Every row gives one point. Each copy is the shape, with its points in the same order, turned, moved and blurred by noise. Say if it was mirrored as well.
(in the rows, 128 means zero)

Shape (8 x 2):
[[ 74  79]
 [114  96]
 [126 140]
 [135  72]
 [110 227]
 [ 99  74]
 [108 180]
 [149 153]]
Copy 1 (8 x 2):
[[191  88]
 [172 120]
 [130 137]
 [194 148]
 [ 36 120]
 [195 105]
 [ 86 115]
 [114 160]]
Copy 1 is: only turned
Copy 2 (8 x 2):
[[113 208]
 [105 161]
 [136 130]
 [ 74 160]
 [215  91]
 [ 93 190]
 [177 120]
 [131 102]]
Copy 2 is: only turned
Copy 3, 8 rows:
[[120 196]
 [107 157]
 [131 120]
 [ 75 157]
 [207  74]
 [100 183]
 [174 106]
 [126  94]]
Copy 3 is: only turned

Shape:
[[193 101 137]
 [ 96  97  94]
 [108 178  92]
 [ 94 153  71]
 [113  56  86]
 [ 55 140 126]
 [170  62 126]
 [160 186 114]
 [134  83 176]]
Copy 1 (9 x 3):
[[ 90  45 153]
 [123 134  97]
 [120 165 177]
 [106 182 148]
 [ 99 118  70]
 [178 168 116]
 [ 93  57  95]
 [103 126 204]
 [152  62 112]]
Copy 1 is: mirrored
Copy 2:
[[124 180  82]
 [ 87  91 132]
 [146  59  96]
 [119  54 104]
 [ 47 121 141]
 [137  67 161]
 [ 76 174 107]
 [168 103  68]
 [122 176 149]]
Copy 2 is: mirrored
Copy 3:
[[165 142 125]
 [ 81  80 162]
 [ 51 133 109]
 [ 49  93 116]
 [121  59 171]
 [ 33 116 174]
 [164 103 162]
 [ 87 168  69]
 [138 147 199]]
Copy 3 is: only turned

Shape, 8 rows:
[[ 86 107 148]
 [142 117 116]
 [142 244 159]
 [124 121 125]
 [106 131 108]
 [ 93  98 143]
 [142 130 135]
 [149 102 174]]
Copy 1 (8 x 3):
[[112  93 145]
 [114 157 154]
 [201 158  51]
 [116 139 143]
 [ 96 134 121]
 [107  97 154]
 [133 152 147]
 [157 129 185]]
Copy 1 is: mirrored
Copy 2, 8 rows:
[[ 88 163 105]
 [123 114 134]
 [162  86   7]
 [115 131 118]
 [135 146 114]
 [ 87 162 120]
 [113 109 111]
 [ 65 102 111]]
Copy 2 is: mirrored

Shape:
[[124  79 126 145]
 [118 101  82  79]
 [ 69 210 138 175]
 [107 126  94  72]
 [ 93  97 126  97]
 [166 205 207  97]
 [131 117  72 111]
 [150 136 134  75]]
Copy 1 (8 x 4):
[[139  89 131 139]
 [131 143  83  76]
 [219 159 210  84]
 [122 143 107  65]
 [110 114 139  84]
 [137 226 197 150]
 [157 128  93  96]
 [110 175 130 123]]
Copy 1 is: mirrored
Copy 2 (8 x 4):
[[152 122  86 128]
 [171 105 160 146]
 [ 87 240 123 168]
 [144 122 173 159]
 [138 110 116 174]
 [  7 144 153 110]
 [171 137 158 132]
 [104 107 166 118]]
Copy 2 is: mirrored
Copy 3 (8 x 4):
[[126  96 165 171]
 [ 65 126 122 199]
 [ 89 121 131  38]
 [ 59 149 121 174]
 [ 84 135 171 174]
 [167 223 102 101]
 [ 80 103 107 180]
 [113 171 109 175]]
Copy 3 is: mirrored

Shape:
[[135  86 118 155 134 137]
 [109 128 147  97 160 140]
 [112 133 168 151 155 123]
 [125 118 127 106 153  91]
 [140 135 150 124 116 107]
 [174 128 119 105  56 114]
 [103 125 118 107  68 128]
 [135 128 165 152 149 113]
 [155 134 116 142 125  89]
 [111   7 140 149 159 112]
 [113 135 117 131 152 122]]
Copy 1:
[[113 102 150 153 110 105]
 [170 105 106 123 140 125]
 [173 134 127 146 100 140]
 [158 141 120 141 142  82]
 [136 148 137 149 144 129]
 [ 79 148 160 135 191 141]
 [122 131 174  88 172 127]
 [157 140 128 164 112 137]
 [112 162 127 149 136 102]
 [159  69 179 193 112  49]
 [144 135 117 119 117 107]]
Copy 1 is: mirrored
Copy 2 (11 x 6):
[[108 112 124 114 150 105]
 [137 146 144 151 115 147]
 [167 108 147 140 127 119]
 [146 138 108 145 157 153]
 [162 135 143 113 158 142]
 [145 174 145  55 196 141]
 [138 187 149 113 177 104]
 [161  95 143 121 138 130]
 [157 128 103  93 162 137]
 [ 65  68 124 172 193 113]
 [142 138 111 139 127 123]]
Copy 2 is: only turned
Copy 3 (11 x 6):
[[144 103  99 104 174 128]
 [101 124 141 144 137 144]
 [149  97 120 148 120 152]
 [142 127 166 115 148 135]
 [147 117 135 111 112 112]
 [134 138 121  59 111  61]
 [109 139 112  58 107 127]
 [161  94 126 141 125 130]
 [176 135 135 104 137 106]
 [136  38 134  86 215 160]
 [141 141 127 127 145 149]]
Copy 3 is: mirrored

Shape:
[[125 121 143 239 138 104]
 [137 130  87 109 107 108]
 [109 152 135 249  96 151]
 [132 122 149  99  91  95]
 [112 108 131 223  81  91]
 [ 80  87 112  95 122 121]
 [128 134 193  96  95 110]
 [155  69 105  53 130 135]
 [119 121  82  92 162 102]]
Copy 1, 9 rows:
[[ 90 124  68 159  63 121]
 [166  88 132 162 144 163]
 [119 126  27 179  97  85]
 [178  77 171 164 122 117]
 [123  70  62 169  58 104]
 [219  94 130 119 104 156]
 [179 106 176 165 115  72]
 [180  80 183  90 165 163]
 [181 118 148 144 133 196]]
Copy 1 is: mirrored
Copy 2 (9 x 6):
[[201  36 134 109 164 151]
 [106 124 154 130 138  86]
 [146  14 117  79 174 168]
 [132 156 168  93 133 119]
 [170  46 170  73 181 127]
 [106 141 202 149 159 142]
 [138 170 157  78 125 159]
 [106 200 156 167 178 103]
 [123 129 170 180 119  98]]
Copy 2 is: only turned
Copy 3, 9 rows:
[[ 91 191 122 108 143  50]
 [100 110 131 112  84 156]
 [141 208  88  94 105  51]
 [129 128 175  91 117 165]
 [ 92 219 134  95 108  92]
 [128 132 165 172 101 164]
 [164 130 190  83 145 154]
 [108  85 132 150 139 215]
 [ 91  75 150 155 100 139]]
Copy 3 is: mirrored
Copy 4:
[[ 93 131 181 115  95 214]
 [152  94 124 123 124 120]
 [ 74  99 224 142  78 186]
 [156 152 156 109 157 114]
 [112 101 203 108 122 204]
 [101 113 123 103 175  99]
 [157 182 177 135 150 106]
 [141 127  90  65 130  54]
 [121 114  75 130 138 110]]
Copy 4 is: only turned

Shape (13 x 8):
[[171 125  24 113 111 103 117 163]
 [183 127 178 194 132  81 141 160]
 [ 35 144 108 139 162 121 154 135]
 [200 112 179 153 143  79 190 120]
 [148 106  44 102 156 111  88 142]
 [188  76 160 158 105 122 152 131]
 [ 82 120 104  87 180  90 111 168]
 [ 77 103 119 127 140 120 151 185]
 [209 139  60  74 100  89  81 175]
 [ 95 119 127 116 181 139 119 150]
 [179  70 157 158 131  26 171 149]
 [ 78 132 152 102 128 135 130 111]
 [129 104  26 120 109  78  63 144]]
Copy 1 (13 x 8):
[[143 153  83 101 200  87 208 115]
 [131 225 101 125 120 182 117  70]
 [ 96  68  70 172 164 147  99 126]
 [103 203 124  92  82 192 132 109]
 [162 107  79  98 170 102 197  81]
 [125 200 166 108 126 162 145  79]
 [130  69  49 105 177 171 136  98]
 [ 89 109  97 127 204 155 110  83]
 [196 178  74  51 196 100 191 123]
 [129  82  81 121 151 142 107  77]
 [102 205 115 109 132 233 181  99]
 [149  79 126 128 152 162  89 135]
 [185 121  79 134 212 114 226 107]]
Copy 1 is: mirrored
Copy 2 (13 x 8):
[[110 199 148  63 175 113  79 170]
 [ 87 113  99 104 107 235  82 110]
 [180  97  74 134 144  82  73 110]
 [120 155 109 157  97 242  85 135]
 [135 198 125  68 169 103 122 135]
 [118 132 123 117  94 218 127 170]
 [133 164  41 116 165  82  99 114]
 [133 117  51 103 112 106  83 150]
 [ 50 214 140  87 194 136 106 171]
 [137 137  74 125 112 102 128 101]
 [132 165  59 106 129 249  76 159]
 [142  92  87 161 153 111 126 127]
 [136 173 118  31 217 111 120 156]]
Copy 2 is: only turned

Shape:
[[143 188 149 147 129 124  84 137]
 [151 172 113  59 104 155 160 131]
 [ 74 138  91 161 123 178 135 141]
 [159 119 109  82 160  65 159 175]
 [119 149 114 158 116  87  71 188]
 [127 152 171 154  59 144 167 178]
 [ 69 158 197 163 186 132 122 219]
 [ 74 125 105 185 132  55  65 124]
 [ 91  63  82 117  85 151 155 114]
 [102 193 107  58 100 128 165 151]
 [159 101  85 121 129 116 124  97]
 [ 97 101 148  85 119 184 140 114]
 [177  55 138  91 175 151  76 106]
 [136  85  81 144  58 178 101 180]]
Copy 1, 14 rows:
[[166 116 146 173 114  84 177  79]
 [145  81 181 122 161 121 137 156]
 [158 199 145 106 111 138 138 129]
 [160  87 117 200 174 159  83 130]
 [216 138  98 186 120 130 172  89]
 [196 128 116 111 146  45 130 150]
 [210 175 136 219  56  75 104 149]
 [194 149  77 159  76 170 142  44]
 [127 151  91  72 138 174 125 155]
 [195  84 192 114 142 141 124 152]
 [106 118 114 132 155 165 142  95]
 [112 128 135 106  90 121 132 176]
 [ 46 106  91 193 113 144 166 141]
 [160 178  81 113 172 130 197 161]]
Copy 1 is: only turned
Copy 2:
[[ 96  96 167 142 139 114 131 196]
 [ 89 196 139 121 119 199 115 174]
 [142 142 160  93  59 106 105 135]
 [ 69 153  94 118 167 156 187 118]
 [ 94  95 170 146 148  95 138 116]
 [ 55 125 178  71 134 147  61 146]
 [ 33 112  99 119  99  31 112 151]
 [168  89 151 118 167  50 152 122]
 [179 139 115  80 111 168  91  93]
 [ 99 226 159 131 136 145 111 152]
 [161 116 119 109 139 182 160 147]
 [141 152  92 114  96 157  65 155]
 [147  64  44 162 125 189 136 164]
 [126  94 177 132  75 174  86  79]]
Copy 2 is: mirrored
Copy 3:
[[132 115 143  56 104  93 149 155]
 [ 85 168  54 110  88 150 118 131]
 [124  64 100 119 144 124 138  71]
 [144 208  98 125 172  97  97 159]
 [143 121 125  70 150  43 156 157]
 [165 125  89 143  65  75 132 113]
 [148  75 162  96 126  37  36 104]
 [113 103 198 104 193  74 191 136]
 [117 107  73 192 158 150 156 119]
 [ 62 174  84  97 103 101 112  90]
 [139 158 104 125 166 164 162 159]
 [ 84  96 102 166 120 166  98 137]
 [137 111 130 129 166 173 107 249]
 [141  72  31 142 139 102 185 157]]
Copy 3 is: only turned

Shape (13 x 9):
[[105 112  99 159 138 100 142  77 117]
 [110 210 120 154 151 144 162 137 115]
 [166 105 166 137 154 202  85 134 113]
 [249  98 162 146 133 133 142 108 112]
 [107 104 159  77  26 120 114 144 126]
 [104  99 162  71  95 110 161 126 181]
 [133 102 120 160 153 180 169 143 126]
 [119 101 146 161 147 125 106 135 162]
 [142 217 103 159 120 118 116 128 134]
 [141 115 103 165 154 172 136 141 126]
 [155 129 145 149 150  95 167 128 129]
 [116 131  56 108 128  95 127 106 128]
 [100 144 114 152 156  88 129 142 112]]
Copy 1:
[[136 141 178  83 149 153 103 127 173]
 [107 122 186 172 118 163 144 176 127]
 [134 166 152 146  58  68  90 101 112]
 [200 199 134 146 107 134  41 108  90]
 [107 179 121 135 185 105 174  42 107]
 [110 149  62 121 180 121 146 102 137]
 [162 136 169 142 126  76 106 159 145]
 [130 104 137  94 118 108 107 113 111]
 [ 84 123 196 159 137 181 111 141  86]
 [143 125 185 142 116  89  91 139 134]
 [168 130 129 131 132 166 106 138 118]
 [105 119 179 134 173 160  92  93 174]
 [140  93 172 123 129 166 135 123 142]]
Copy 1 is: only turned
Copy 2 (13 x 9):
[[124  66  90 110 100 147 111 146 135]
 [118 108 163 189 114 113 113 175 131]
 [118 141 167  87 122  95 171  79  79]
 [ 49 116  83 113 147  96 210  95  86]
 [152 153 127  87 208 197 154 126 159]
 [ 96 104 137 113 201 199 113  89 162]
 [125  81 147 156 114 145 150  92  78]
 [142 110 113 123 140 112 106  80 116]
 [113 153 113 170 125 107 102 186 121]
 [130 112 132 152  96 132 139 106  80]
 [ 87  86  98 161 133 114 140 113 144]
 [109 124  89 120  82 185  95 142 147]
 [145 106 109 158 100 119 112 125 169]]
Copy 2 is: mirrored

Shape:
[[101 139 115 137 109 144 102 103 183]
 [149 130 111 107  96 101 121 142 152]
 [132 129 115 144  68  99 122 135  97]
 [102  92 178 129  99 120 150 122 150]
 [141 116 115  88 157 153 152 119 136]
 [190 136 128 141 120 136 191 105 149]
 [145 153 181 128  67  90 123 123 120]
 [127 105 166 162 124 160 114 130 191]
 [160 172 131 114  75 116 144  92  71]
 [156 157 112 125 184 102 209 186 142]
 [ 95 113 108  97 154  80 155 115 145]
 [156 119 129 164 185 141 119 129 175]
 [212  96  92 102 161 106 161 139 129]]
Copy 1, 13 rows:
[[144 123 163 150  93 121 110 121 104]
 [169 133 101 127 127 140 116 140 145]
 [138 159 117 101 152 152  69 153 142]
 [133 159 162 125 149  89 121 166 164]
 [105 121  87 141 133 106 149 119 130]
 [141 116  92  60 135  73 128 124 123]
 [147 150 139  84 126 144 106 203 153]
 [157 165 171 123 122  88 155 126 107]
 [ 98 119  92  66 136 150  86 189 123]
 [126 149  53  83 106 101 157  73 208]
 [108 101 118 156 129 120 118 113 197]
 [140 134 144 107 121 117 177  69 122]
 [159 107  48  97 178 127 163  94 151]]
Copy 1 is: only turned
Copy 2, 13 rows:
[[ 89 150 159 126 109 108 148 102  90]
 [111 142 103 141 107 159 158 132  71]
 [161 109 126 170 126 144 151 145  63]
 [121  91 157 100 143 170 165 109 104]
 [ 88 145 101 123 130 154 123 147 146]
 [ 87  88  65 125 146 114 167 155 115]
 [158 124 128 114 150 144 200 151  59]
 [104 116 141 106 105 120 192  76 130]
 [149 130 115 153 171 120 158 209  78]
 [119 123   7 106 157 145 104  96 113]
 [105 132 116  88 115 169  84 131  89]
 [113 130  88  99  81 101 149  93 149]
 [104 114  33 137  86 166 136 165 130]]
Copy 2 is: mirrored
Copy 3, 13 rows:
[[133 121  78 139 163 127  96  80  99]
 [139 118 140 116 162 104 139  60 128]
 [178 115 134 100 157 153 135  79 152]
 [132 122  84  81 127 108 123 132 130]
 [105 111 167 141 134 107 121 134  99]
 [133 113 187  96 140  87  61 103 130]
 [167 149 123  46 136 142 113  69 128]
 [155 108  76 132 114  81  88 102  92]
 [148 134 187  68 153 185 101  90 125]
 [ 77 127 187 137 106  70 112  81 188]
 [ 93 152 130 141 173 113 153 123 152]
 [145 130 127 181 113  72  88 100 110]
 [140 116 216 137 159  65 142 116 130]]
Copy 3 is: mirrored

Shape:
[[ 50 153 121 104 117 188 128 105  96 118 216]
 [175 140  56 130 210  66 143 133  55 114 127]
 [161 174  77  85 168 101 181 111 136 101 128]
 [184  95  92  54 191 145  90 116 117 166  59]
 [ 58 109 168 138 142 162 161  97 109 147 152]
 [132 122 173 117  72 172  90 178 148 181 164]
 [ 62 129 151 132 117 158  63 168 107 180 151]
 [135  62  92 151  95 132 120 167 163 212 200]
 [140  80  55  76 198  85  95 118  82 147  95]
 [ 74 146 165 147  63 178 136 110  91 201 136]
 [ 85 195  81 130 136 121 156 107 159 113 113]
 [130 123  32  71 124  75 159 119  84  74 102]
 [ 82 146 137 102 156 137 191 143  94  65 107]
 [ 90  79 130 206  99 128 102 168 194 178 174]
 [ 94 109 199 135  88 120  78  97 137 159 174]
 [106  94 152 195  97 202  77 110 113 131 153]]
Copy 1:
[[198 170  96  78 173 104  80 200 150  76 171]
 [128 202  77 101 162 186 205 112 105 172  81]
 [122 147  63 120 215 143 166 147 170 177  90]
 [ 88 158 193 105 160 101 173  65 141 124  50]
 [216 112 115  99 167 128 105 181 104  90 109]
 [122 147 156 178 144  85  71 213  99  81 116]
 [136 172 161  87 138 101  97 206  67  81 134]
 [118 166 142 216 190 149 105 151  65  40 158]
 [125 183 151  88 167 123 211  65 105 144 104]
 [206 145 157 129 170 121  33 202  83 120 106]
 [123 104  90  77 218 140 115 173 120 166 143]
 [149 178  64 109 203  88 177  90 116 208 140]
 [182 122  46  80 174  76 147 173 115 149  80]
 [115 100 127 175 165 150  99 187  29  42 188]
 [183 123 183 162 119 123 116 222 111 111 157]
 [170 117 135 133  75 122  56 157  91  92 144]]
Copy 1 is: only turned
Copy 2:
[[164 146 106  62 213 120 152 200 188 102 123]
 [111 117 136  66  42  58 150 163  69  81 194]
 [ 93 106 113  51  76  82 127 118 156 107 156]
 [177  75  64 140  62 113  86 113  87 140 177]
 [124 168 117  83 187 169 116 170 116 133 112]
 [143  97 143 188 167 174 176 162 171 131 106]
 [159 121 114 157 204 179 173 187 113 104 157]
 [ 99 100 185 203 141 119 108 231 148 124 129]
 [147 120  80 118  61  70  98 164  81 121 219]
 [107 120 101 137 223 153 164 173 111 136  69]
 [ 80 101 123  66 170 110 123 103 155  87 169]
 [ 98 161  67 103  78  26 125 129 143  86 177]
 [112 199  86  59 116 143 130 109 150  70 130]
 [ 92 134 208 192 192 165 107 184 133 109 153]
 [135 154 146 148 194 154 172 166 137 194 143]
 [184 159 178 152 209 141 143 149  98 119 104]]
Copy 2 is: mirrored

Shape:
[[162 100  82 126  62 195 135 164 140 106 166  90]
 [104 116  91 108 143 125 118  67 126 193  99  86]
 [147 165 141 130 114 184  89  81 143 111 106 151]
 [107 134  98 112 136 149  42 114 106 111 124 144]
 [103  58  79  91 106  80 161 177 189 104 175 108]
 [ 93 122 134 132  95 105 119  91  79 152 122 135]
 [ 99 168 135 124  89 124  73  99 133 170 124 126]
 [103 213  93 116  78 128 101  63 124 122  85 163]
 [136 158  99  92  97 239 104 145 117 115 100 180]
 [ 94 146 143 153 185  61 160  85  78 163 130 100]
 [102  68 133  90 113  99 155 175 203  86 109  83]
 [123  87  55  87 136  90 179 223 201 104 144  84]
 [152 116 114 141 106  90 101  85 106 153  66 160]
 [ 74 123 105 197 139  96 122  80 161 154 112 143]
 [135  48  59  64 136  99 181 142 206  76 197 104]
 [197 125 123  92  95 153 114 176 162  97 156  77]
 [ 80 128 136 114 121 131 129  73 101 124  96 110]
 [ 90 119  94 161 147  74 127  78  81 113  97  47]]
Copy 1, 18 rows:
[[ 78 112 112 139  61 191  81 131 138 214 118 118]
 [212 121  98  85  79 139 141  67 153 141 148  98]
 [142 108 116 154 103  89  81 124 204 150 150 156]
 [146 123 162 134  93 114 126  94 146 134 115 184]
 [ 83 104 159  98 148 185 137  88  75 208 136  61]
 [194 108 125  92 114 123 156 154 136 165 118 138]
 [165 114 149 105  93 111 159 145 193 143 159 131]
 [161  81 146  73  91  48 102 134 202 137 118 131]
 [131 122 137 163  86 130  26 143 174 110  86 140]
 [184 141  47  57 158 107 196 107 120 142 150 140]
 [105 124 147 139 136 135 116  98  60 201 187  46]
 [ 36 110 132 105 118 174 122  75  52 157 143  30]
 [189  40 114 136 114  99 149 126 138 136 129 133]
 [164  69 124  54 153 137 135 109 143 142 202 151]
 [ 65 119 138 117 163 175 110  28  91 242 115  54]
 [ 57 130 103 186  80 145 123 114 147 193 130  79]
 [199 128 108  96 110  94 115 122 127 165 145 134]
 [172 113  78  56  68  84 175  85  79 183 164 151]]
Copy 1 is: only turned
Copy 2:
[[178 160 153  85 119 162  26  74  96 151 127 113]
 [121 110 144 159 189  77  84 101 135  75 178 150]
 [ 92  93 113 142 109  79  71  89 108 164 129 122]
 [ 79  95 153  69 158  92 102 117 110 163 147 144]
 [161 157 154  77 150 221 120 104 184  86 165 128]
 [121  75 196 132 117 100 118 118 132 125 165 167]
 [107  77 170 120 158  79  85 116 160 148 120 138]
 [ 54  89 155 142  93  62  52 107 179 144 165 133]
 [105 105 107  72  75  90  18 106  64 148 108 145]
 [111 133 175 203 153  82 164 146 158 128 153 169]
 [166 139  97  71 148 192 142  45 184 107 150 141]
 [174 217 119  55 137 197 120 120 194  93 157 121]
 [ 95  69 170 124 115  68 130 126 128 113 189  84]
 [114  71 125 178 168 134 115 161 176 157 194 133]
 [126 186 121  83 163 249 110  87 160  66 150 128]
 [161 182 137  74 125 134  90  58 130 144  79  88]
 [110  79 146 159 120  89 111  72 146 127 149 188]
 [131 159 191 181 167  86 146  79 155 146 231 158]]
Copy 2 is: only turned

Shape:
[[ 90 140 148 165 133  64 178  83 148 137  49 100]
 [ 61 144 123 114  90 154 115 131  81 161 119 126]
 [132 123 155 166  95 147 203 103 102 157  67 135]
 [ 76 160 116 122 124 179 104 170 104 110  59 144]
 [139 127 123 147 144 149  96 165 100 119 116 132]
 [ 92 182 115 158 163 111 200  68 119 137  93 183]
 [171  66  83  63 127 187 126 115 110  73 181  71]
 [ 94 150 174  87 160 148 119 155  92 146 129 124]
 [179 117 142  21 106 188  99  89 106  40 146 111]
 [171  93  79   7 130 188  81 123 121 130 120 118]
 [171  75 132  56 101 206  74 110 179  98 178 129]
 [ 44 106 117 100 102 148 117 198 106 106 117 157]
 [136 189 131 123 111 103 215 142 147 137  98 125]
 [143 136 140 150 104  49 182 104  96 137  84 170]
 [ 84 184 104 136  89 142  85 149 100 136 119 124]]
Copy 1, 15 rows:
[[172 137  78  79  88 122 117  70 121  37 170 171]
 [ 77 151  98 103 129 113 104 152 157 134 135 168]
 [132 116  64  58 111  64 143 135 101  63 129 135]
 [ 45 172  79 129 126  98  56 115 104  97 127 136]
 [105 170 121 146 101 106  81 149 102  95  90 118]
 [166 184  62 100 165 108 148 110  93  70 191 132]
 [101  94 190 150  82 120 135 126  49 201  85 119]
 [132 169  95 113 130 110  49 152 102 142 103 175]
 [ 93  61 113 155 105 169  95 153  13 193  99 130]
 [ 71 132 129 103 102 178  95 113  64 216  65  87]
 [108  63 156 132 102 146  66 149  78 200 103  53]
 [ 68 139 110 157 163  83  62  99 156 128  94 153]
 [141 136 127  56 174 117 114 115  74  48 133 162]
 [171 127  65 104 146 139 157 114 120  35 101 150]
 [ 59 166 124 124 129 140  85 162 143  91 141 153]]
Copy 1 is: mirrored
Copy 2:
[[132 160  75 216 129 186 167 150  78 141 114 156]
 [135  86 134 136  84 163  84 173  91 134 149 100]
 [207 148  95 171 109 151 128 134 130 157 151 154]
 [143  66 160 140 123 206 106 144 120 160  93  83]
 [123  98 158 138 112 119 116 108 113 146 101  79]
 [168 199 147 169 154 168 136 200  91 185 127 137]
 [100 140  86  51  49  96 126 147 189 106  89  59]
 [157 116 164 153 102 166  87 143 112  81  97  68]
 [ 93 146 109  70  68 146  55 137 209  90  37  97]
 [ 65 140 148  97  49 167  97 120 213 101 127  39]
 [ 68 131  97  51 135 122  62 111 190  67 119  75]
 [142  74 146  74 113 206 106 128  64 136 118  60]
 [166 156 156 139 126 175 172 151 118 102 134 181]
 [156 197 136 165  99 160 125 107  70 165 125 174]
 [ 96  57 172 138 104 157  99 163  98 146 121 126]]
Copy 2 is: only turned
